Each row of a before or after table is a point. One or more steps were done to the points. Then noise was added and the rows were shuffled. The steps act on columns, c1 being the first. Name the steps. A step turns or swaps two columns, mirrors them in a line or flattens them onto one, adds a multiple of one to another, or multiplies or shifts one. Angles are multiples of 10 degrees, from the lower column toward the higher: turns from -170 to 170, lines from 10 to 170 but not 90. Use the fewest steps. Two steps may share a column if one is a turn and the other turns, adds or multiplies; they go together, in the order done. Otherwise the lowest column goes first.

Before (14 x 3):
[[ 24  13 -29]
 [-25 -93 -26]
 [-19 -31 -14]
 [ 40 -11  27]
 [-20  22  13]
 [-10 -25 -11]
 [ -1  23 -20]
 [ -3 -12 -28]
 [ -4   5 -20]
 [ 19 -12 -24]
 [ 47  52 -46]
 [  5 -28 -53]
 [  4  14   7]
 [-40  49 -16]]
After (14 x 3):
[[ -7   5 -18]
 [-42  50  -9]
 [ 16 -13 -28]
 [ -4 -27 -52]
 [ 44 -10  18]
 [-21 -32 -10]
 [-17  22  13]
 [ 18  14 -35]
 [ -4  22 -21]
 [ -8 -11 -27]
 [ 37  52 -52]
 [-12 -23  -6]
 [-29 -93 -21]
 [  2  16   7]]
Steps: turn c1 and c3 by -10 degrees

Before (11 x 8):
[[ -6 -23  -7  28  24 -24   3 -22]
 [-28   7 -21   8  -6  24  21 -16]
 [  3 -26 -14  38 -11  16 -30   1]
 [ -2   4  24  13  -9  41   9   3]
 [ 14 -30 -28  26 -15   3   0   9]
 [ 23  -7   2  28  31 -25  21  -4]
 [  8  12 -28   4   0  -7  -7 -23]
 [  9   4 -10  12  48 -21 -25  15]
 [-21  -6  11  11 -25   0  -2  19]
 [-22  26   3  22  20   6  18  -2]
 [-10 -18  -8 -17 -13  -9  19   3]]
After (11 x 8):
[[  2   2  12  12  19  18  64  16]
 [-20 -21  15 -27  15  11  14  -2]
 [-14  10  27   2  -4  -3  19 -23]
 [ 12 -21 -13 -14  16  14  11   5]
 [ -5  40   3 -16  -8  -5  48  10]
 [-11  21  -8 -20   2   2  47 -23]
 [ 25   3  -4 -32   5   5  22  -3]
 [-17  19  -4  -5 -13 -10 -63   4]
 [-13  -4 -11  -6 -14 -13  25  19]
 [ -7  28  -9  -2   3   1 123   3]
 [-43   8  19 -21   9   7 -16 -17]]
Steps: add 0.7 times c3 to c1; turn c2 and c3 by 140 degrees; turn c4 and c7 by 130 degrees; multiply c7 by 2.5; flatten c5 and c6 onto the line at 40 degrees

Before (10 x 12):
[[-44  19 -18 -27  -5  -3 -41  -7 -34   5  -6 -15]
 [ 11 -25 -38 -14 -40  -7 -33  -4 -10 -39 -19   0]
 [ -3 -34  23   2  -1  -8 -14 -23 -22 -22  -2  11]
 [-41  33  37 -14  17   9   4  41 -24  17 -56  72]
 [ 18  31  10  15   0 -22 -30 -19  -8 -38 -35 -21]
 [-30  57  32 -50  35  30  32 -11 -11  32 -67  46]
 [ 22   8  -8  18 -35   3  -4  -7 -25  -8  18  -6]
 [-10  41  12 -23 -56  11 -46 -43  -1 -47  16 -10]
 [ -8 -34 -46  39  -5   2 -54 -15  26 -11   8  -5]
 [ 61  40  69 -70  14 -20   9  24  -7  -7  26  59]]
After (10 x 12):
[[ 46 -34   0  12  -5   1 -54 -21  42  14   3  -6]
 [ 25  18 -39 -28  -5  -2 -40  24 -22  -6  -3 -13]
 [  3   9  23 -30 -34   3  -4 -10   7  14  14  -7]
 [-31  32 -46  -8  16   9   5 -16 -46 -36 -47  66]
 [-10  43 -11  -7 -55  10 -47  46  16  51  -2 -17]
 [-27  57 -36  -2  35  32  33  45 -26 -54 -52  25]
 [ 35 -24  17  -6 -41  -6 -33  13 -10  29 -32   4]
 [-13  31  16 -17   0 -24 -31   1  20  24 -45  -7]
 [-22 -34  -7 -27  -2  -8 -15  13  12  20 -11  16]
 [-80  39  48  15  13 -21   9  38 -62  15  23  73]]
Steps: turn c1 and c3 by 100 degrees; turn c4 and c8 by -130 degrees; turn c4 and c9 by -70 degrees; add -0.7 times c6 to c12; mirror c10 and c11 in the line at 80 degrees

Before (13 x 20):
[[ 16  -8   2  19  -1 -38  -5 -19 -35 -49 -20  22 -10 -29  47  15  -1 -21
   20 -27]
 [-13 -15   8  36  19 -18  15 -12  -7  -8 -12   1  -1   9  34  20   6 -32
   37 -10]
 [ 25   0 -43 -39   8 -12 -29 -13  34 -42  -1 -39  12 -21  10 -12 -16  38
   16   4]
 [  9  21 -11 -14  -3  16  12  14  23 -12   1  18  46  10   3 -36 -35  19
   -8  41]
 [ -9  15  23  24  19  -1  -9   2  -2 -13  20  13  -3  15  12  31   7  -1
    5 -30]
 [ 22 -11 -22  -7  -8 -11 -36 -24  15 -13  17 -18  11  -3  15  -8 -40  44
    5  33]
 [ 39 -15 -34 -20 -13  11  17   6  11   1 -19  15   9  17 -10 -25 -20  19
  -22  29]
 [  7 -21   1  17   5 -44 -17 -29 -13 -58 -44  -9   7 -22  -1  -4   1  19
    7  -3]
 [ 27   6  -6 -16 -10   3 -10  25  27   3 -18  13  27  -2  -6   2 -18  -9
  -20  58]
 [ 32  12 -10  -9 -31  11  32   2  29  -5   7 -13  40   8  -9  -2 -36   4
  -30  33]
 [-15 -21  10  10   4  -8  23  -5 -10 -27 -11  18   8 -12  39  36  13  10
    3   2]
 [-29  36  13  17  12  18  -2  24  -7   9   8 -33 -14  14  38  17 -22   9
   -6  -4]
 [-21  11   3  16  25  31  -1  -5 -16 -30  11  -6  -5  25  25  33 -19 -22
   -3   7]]
After (13 x 20):
[[ 30  13 -12 -35 -35 -34 -30   7  32  -4   6 -14  39   6   8  -2 -36   2
  -10  32]
 [ 36 -13 -36   9  -9 -24 -29   6  11   1 -16  16   9  18  11 -50 -16  16
  -10  31]
 [-15 -23   8 -55   2   2  -9 -24  -8 -27 -11  19   8  -8 -30  71  16   9
    7   1]
 [  8 -24   3  -5   5   6  21  18 -13 -59 -44  -8   6 -15 -25  -7   5  19
   41  -1]
 [-20  17   5 -29  24  -1  10 -15 -16 -29   9  -6  -7  22 -22  65 -19 -21
  -32   8]
 [ 24  -4 -40 121   9  17  -1   0  31 -42  -1 -40  12 -21 -15 -24 -14  38
    9   7]
 [ 16 -15  -1 -26  -3  21  21 -22 -33 -52 -20  18 -10 -26 -46  32  -1 -24
   39 -28]
 [-14 -13   7 -91  21  36  10 -22  -6  -8 -12   1   0  10 -30  40   7 -32
   18 -10]
 [ 11  21 -10   6  -4 -10 -19 -14  25 -13   3  17  46   9  10 -73 -34  24
  -16  41]
 [-26  37  13 -32  13  -6  12 -43  -8   8  10 -35 -14   6  -8  35 -23   7
  -15  -5]
 [ 29   2  -7  46  -7 -18  -3 -12  26   3 -16  10  27  -4  28   4 -17 -11
   -3  57]
 [ 22 -12 -23  72  -6   5  23   5  12 -12  16 -22  11   0 -28 -17 -40  42
   11  32]
 [ -9  16  22 -34  16   5  26 -12  -6 -15  22  11  -2  14  -4  60   6   0
    2 -32]]
Steps: turn c2 and c14 by -10 degrees; turn c4 and c7 by 140 degrees; multiply c4 by 2.5; turn c6 and c19 by -90 degrees; turn c8 and c15 by 130 degrees; multiply c16 by 2

Before (10 x 48):
[[ -3  27 -12  11  -5 -15  37  14 -31   0  28  16   4   7 -33  -4 -10 -45
   14 -24  45  -2   9 -38  -9 -19   1  81 -12   2  14  -2 -19  54   3 -12
    1   5 -15  -8 -34 -21 -18  46  -2 -34  17   3]
 [-15  20  -5  -2  38 -30  15  14  -6  20  41 -62  12  -7  -5 -16  29 -33
  -12  17  29  34  29  -6 -26  28 -41  29  30 -35  12 -43  35  15   9 -12
  -21  33 -34  34  -8 -15 -12  36  15 -38  -8   1]
 [ 12  58 -33  -2  58  13  38  39 -15  -1  -4 -37 -30  49  -5  -5  50  19
   26  -7  -1   9 -49   0  19  39  -1  65 -14 -36  22  -6  -1  20   4   5
  -38  -9   1  38   4 -14  14  11  66 -38  34 -18]
 [-33 -32 -34 -51   2 -30  52  27  -2 -37 -16  -5  37  22  23 -52  45  41
   27 -42  -1  22  18  15 -61  31 -12  25   2 -29   8 -50 -19  -3  25 -12
  -20 -17 -55 -18 -21   7 -29   4 -57  11  11 -34]
 [ 70  51   4 -18  17  11 -13  10   1  29 -21 -52  44 -14  -1 -34  42 -50
  -56 -37   6  13  40 -24 -48 -15  -4   1   2  13  -6  11  46 -35  -1   4
   26  23  12 -16   2  13  -1  41 -35 -24  14  12]
 [  9 -17  -9  13  15  46  -7 -60 -18  -6 -29 -45 -11  45  -4  17  -7 -54
  -60 -17 -19  -5 -20 -27 -92  10   1  17  -2   1   1  23   5  40 -36 -14
   34   6 -18 -54  53   3  -6 -20  27 -14 -29 -10]
 [ -5  10 -16  64 -26  46  -4  24  21  87   8 -12  54  11 -77  17 -45  17
   44 -13 -11   8  15 -39   8  -7  -7  65  28  -2  12 -31 -15  -6 -18   7
  -24  43  23  35   9  -1 -21   9 -93 -22  -6  32]
 [ -8  -9  54  -8   4  10  23   0  13   8 -18  20 -18  13 -37 -29  33  12
   17  23 -11  14  -6 -30   6  -4 -32 -12  -3 -35  32 -46  45  18 -22 -32
  -10  44 -37  11  46 -33  27  65 -10  -3 -11   9]
 [-39  14  28  11  32  26 -28   1   3 -18  -1 -41 -14  37  -9  55  19  -4
    3  29  -6 -63  39 -50  34 -37  -5  -2   4  30  25   4  17   3 -42  12
  -32 -20  40  -5 -18  53  45 -12 -71  68  24 -25]
 [-46 -57   1 -45   1 -57 -24  13 -16   7  67  25 -20 -17  11 -42  19  60
   -6  -2  12   2  26  -4  17 -14 -43 -42 -33 -41  -2  36  38  53   1  -2
  -30 -65  15  33  17 -29 -26 -21  42 -16 -20   2]]
After (10 x 48):
[[-37  13 -31  11 -47  24 -29   3   3 -18  -3 -44 -14 -64 -10  76  19  -6
    5 -17 -40  37 -23 -50  35  -3  -7  -5   4  31  25   6  15   3 -43  12
   29 -21  38  -3 -21  52  46 -12 -69  68  24 -25]
 [ -7  11 -25  64  -2  43  -2  25  21  88  15 -13  59  11 -79  23 -45  18
   45   3 -11  15  33 -41   8 -11  -7  65  28   0  17 -31 -15  -7 -19   8
  -16  40  22  34   8  -3 -20   6 -93 -21  -9  31]
 [-16  19 -23   0 -42 -30  14  15  -5  20  38 -60  12  34  -5  12  25 -29
  -13  -5  32  -6 -28  -6 -28  21 -40  26  29 -38  12 -42  34  16  11 -14
   -5  33 -32  33 -10 -16 -12  40  18 -37  -6   3]
 [ 11  57 -37   0  31  18  38  41 -16  -1  -5 -35 -30   9  -3  12  46  21
   23  29  37  54 -65   2  19  -8  -2  63 -15 -36  20  -7   0  21   7   2
  -33  -4   1  36   7 -13  11  16  67 -37  33 -17]
 [  8 -18  31  14  18  46  -6 -62 -23  -7 -25 -46 -14  -1  -8  39  -7 -52
  -62  17   5  45 -12 -26 -91 -18  -1  17  -4  -5   3  19   5  40 -35 -15
   -7   4 -16 -52  54   4  -7 -19  30 -14 -30 -10]
 [ -3  29  -1  14  -4 -15  39  16 -32  -3  29  19   2  -2 -34 -14 -10 -46
   11  18  -9   5  17 -40  -7  47   3  79 -18   2  16  -2 -17  55   5 -13
  -11   5 -18  -9 -36 -19 -22  45  -1 -32  22   4]
 [-11 -10  -9 -12  -2   8  23   1  12   4 -19  17 -17  14 -35 -43  32  15
   20 -18  -7  17 -15 -29   3 -11 -30 -13   0 -36  30 -46  48  17 -22 -33
   53  40 -41  11  46 -30  31  65 -13  -4 -10  10]
 [ 73  51  28 -17 -41  12 -15   9   1  30 -24 -49  42  15   1 -10  39 -47
  -57  42 -12 -12  15 -23 -49  10  -8   0   2  17  -4  13  46 -36  -3   1
    0  25  11 -20  -2  12   1  40 -34 -27  11  13]
 [-49 -60 -30 -45 -25 -56 -25  16 -16   9  66  25 -19   3   8 -57  21  61
   -4   1 -12 -14  11  -4  18  11 -41 -42 -33 -43  -3  36  41  52   2  -5
    3 -64  15  37  17 -29 -25 -22  43 -16 -19  -1]
 [-34 -34 -23 -51 -12 -27  52  27  -2 -37 -13  -5  35  18  26 -51  44  38
   25  43  34  22  13  16 -62  -9 -10  23   3 -26   9 -50 -21  -4  25 -10
  -35 -17 -58 -18 -21   5 -29   3 -59  13  13 -32]]
Steps: swap c3 and c37; turn c5 and c20 by 160 degrees; turn c5 and c23 by 70 degrees; add -0.5 times c12 to c16; swap c14 and c22; mirror c21 and c26 in the line at 40 degrees

Before (10 x 64):
[[-37 -57  32  -1 -49 -10 -30   2  78  -9  -2  14  64   5 -30  25 -18 -13
  -20 -31 -12 -23  -2   9  -5  27  30 -28  52 -16 -45   9  15  22  20 -18
  -18 -11  21  -9 -40  12  48   7  38 -49  37  20 -30 -38  14  -8  37 -21
   28 -49 -16  -1  -2 -21 -19 -10  -9 -15]
 [-21 -55  37  21  -2 -25 -39 -10  36  29 -24  17  14   1 -17  16 -16   4
  -27 -27  -9   4  -3  23 -19  25  20  30 -20   5 -42   7   0  21  40  -5
  -18  -8  44  -4 -44   8  61   9   4 -43  43  10 -16 -38  31 -44  57  -5
   21 -40 -16  12   5 -21 -15 -25 -22  20]
 [-80  -3 -19 -28  -9  -5   3  40  24  63 -24  35  21  27 -23 -46  45 -18
  -65 -29 -61 -24 -31 -43  -3  37  16 -35  -9 -52 -14 -49 -33   5 -16  12
  -43  30  32 -38  -4  -3  29 -23  -3  25  37  42 -56 -37   0  10  -6  32
   23 -23   8 -18  -1  21 -25  35 -25 -29]
 [-52 -15  18  26  -8 -12 -37  -8  19  24 -36  18  22 -54 -44   7  -9 -39
  -32 -24 -33 -56 -23 -41  33  32  21 -21  10 -22 -47   0   1  15 -18   5
  -65 -24  21 -37 -31  15  15 -28  17 -26  15  25 -19 -46 -10  -7  22  26
   27 -20 -20  -1  38  14  -8  45 -13 -23]
 [-16   0 -18  24  10   9  23 -24  -7 -34  47 -10 -16  70  -5 -30   5  31
  -34  28 -19   3  34 -31 -20 -18 -74  14 -15 -15  21 -23  33  49  -1  23
  -21 -45  19  27  29 -26  -5 -34 -43  11 -36 -17  27  39  50  26 -18  15
   32  27  50  65  24  -2  47  17  30   6]
 [-52 -48  48  21 -32 -46 -24 -30  31   6  -3 -10  55   3   6  21 -43 -18
    3 -45 -20 -17 -45   2 -27  29  10  19  13  18 -51  71  11  39  17 -12
    8 -25  32   0 -45  -9  36  18  30 -33  61  -4 -34 -30  32 -21  47   3
    3 -31 -40  -4 -18  -4  33  -7 -19   7]
 [-19 -22 -42 -18  42  32  45  41  32  20 -24  12 -19  36 -16 -23   3 -35
  -14  -5  14 -15   2  10  10  29  21 -48  -7  -1  17 -24 -36  17 -76   6
  -49  27  -2 -45  25  23  -8 -23 -28   8 -36  42  13  18 -33  53 -22  61
  -23  20  45  -8   8  48  -7  -7 -16 -33]
 [-10  26 -27 -24  15   3   2 -21  -4 -46  36 -45 -35  59   6 -56  19  43
   13  30 -25 -19  13 -28 -25 -43 -69  12 -15  23   9 -37  29  69  10 -17
  -44 -66  -3  18  -3 -32 -28 -29 -44   4 -35 -46  22  21  52   1 -18  -5
   32  22  55  19  42  37  10  33  -8  11]
 [ -7  -1  15  16 -12   4  23 -35 -22 -25  31 -21 -29  28   5 -30  34  48
    7  50 -11  -8  33 -22 -14 -35 -29   9   3  29  -4  -4  26  36  49 -31
  -17 -34   7  49  -1 -61   5   8 -32  29 -31 -52  19  26  29  34  33 -35
  -19  46   0  55 -15  18  41   7  10  19]
 [-15 -55 -40 -20  30  41  27  32   2   9 -63  -2   2  35  13 -54  25  -5
  -17  14   8  -6  12  -9  34  -5   5 -38 -29   3  -5 -37  -1  -3 -45  61
    4  24 -17 -46  11  42  -5 -38  -5  40 -17  12 -12  33  -9  43 -40  60
  -19  13  41 -18 -36  32 -30   6   6 -34]]
After (10 x 64):
[[-15 -55 -41 -19  30  41  26  32   7  10 -62  -2   2  35  12 -55  26  10
  -16  16   9  -6  14  -5  32  -5   5 -38 -31   8  -5 -37  -2  -3 -46  62
    5  25 -17 -46  10  43  -6 -20  -3  41 -21  12 -11  34  -8  43 -40  59
  -17  12  41 -19 -35  31 -44   6   6  -9]
 [-79  -4 -19 -27  -8  -7   3  40  18  64 -24  35  22  27 -23 -45  47 -36
  -65 -30 -60 -25 -31 -63  -3  38  16 -34  -8 -24 -15 -48 -32   5 -16  12
  -42  30   8 -37  -4  -4  27  10  -1  26  25  42 -59 -37   1  10  -6  32
   23 -22   8 -19   0  20 -37  35 -24  -7]
 [-19 -54  36  20  -2 -24 -40 -10 -19  29 -25  17  14   2 -17  18 -15 -32
  -29 -28 -10   5  -3  22 -20  24  21  30 -20  -7 -43   6   0  22  39  -4
  -17  -9  31  -3 -44   7  61  -2   4 -43  45  10 -35 -39  30 -43  58  -3
   21 -39 -16  11   5 -22   9 -27 -21 -23]
 [-17   0 -18  24  11   9  24 -25 -12 -35  47  -9 -15  69  -6 -31   4   6
  -35  29 -18   4  32 -34 -19 -18 -72  14 -14   1  21 -25  33  48  -1  22
  -21 -44  36  27  28 -26  -6 -30 -43  10 -14 -17  24  40  50  26 -16  13
   31  27  49  64  21  -2  29  18  30  36]
 [-50 -15  18  26  -6 -11 -37  -8  -2  23 -37  17  23 -53 -43   6  -9 -42
  -32 -25 -33 -56 -25 -47  34  32  21 -21  10   2 -46   0   1  14 -18   6
  -66 -25 -16 -38 -32  14  15 -34  18 -27 -12  24 -27 -46  -9  -7  24  27
   27 -20 -20   0  38  15 -25  45 -12   4]
 [-38 -58  31  -1 -48  -9 -29   2 -41  -8  -3  14  64   4 -31  25 -19 -25
  -21 -32 -13 -22  -2   0  -5  28  31 -29  52 -19 -45  10  15  22  21 -18
  -18 -11   3 -10 -40  11  48  -6  37 -48  27  21 -75 -37  13  -8  38 -21
   29 -50 -17  -1  -1 -21 -24  -9 -10  -8]
 [-52 -48  48  23 -32 -47 -23 -30  -2   6  -4 -10  55   2   5  20 -44 -36
    3 -45 -21 -17 -44  10 -28  29  12  19  13  15 -51  70  12  38  18 -12
    7 -23   6   1 -44  -8  36 -12  31 -33  49  -3 -46 -29  35 -21  49   3
    3 -32 -39  -4 -19  -4  22  -7 -19  25]
 [-18 -21 -42 -18  42  32  46  40 -32  21 -24  14 -20  37 -16 -21   4 -20
  -13  -6  14 -16   2   8   9  30  20 -47  -6  -5  17 -23 -36  18 -76   5
  -49  26 -29 -43  27  23  -9 -21 -27   8 -60  44 -11  18 -33  53 -23  61
  -23  20  44 -10   7  48 -32  -6 -16   9]
 [ -6  -1  17  16 -13   6  24 -35   4 -25  30 -22 -29  28   5 -29  34  26
    8  49 -11  -7  34  -5 -13 -35 -30   9   2  35  -4  -5  25  35  49 -30
  -17 -32  41  50   0 -62   5  31 -32  30   3 -52  29  27  30  33  33 -36
  -19  46   1  56 -14  18  36   9  10  25]
 [-10  26 -26 -25  15   3   2 -23 -11 -45  35 -45 -35  58   4 -56  19  30
   12  30 -24 -18  13 -12 -24 -42 -69  12 -14  36   9 -36  29  69  11 -17
  -43 -65  30  16  -3 -32 -28 -15 -43   5  -5 -45  20  21  52   1 -18  -6
   31  24  55  20  42  35  15  33  -7   2]]
Steps: mirror c9 and c49 in the line at 110 degrees; add 0.7 times c17 to c44; add 0.7 times c18 to c47; turn c18 and c39 by 50 degrees; turn c24 and c30 by -30 degrees; mirror c61 and c64 in the line at 30 degrees
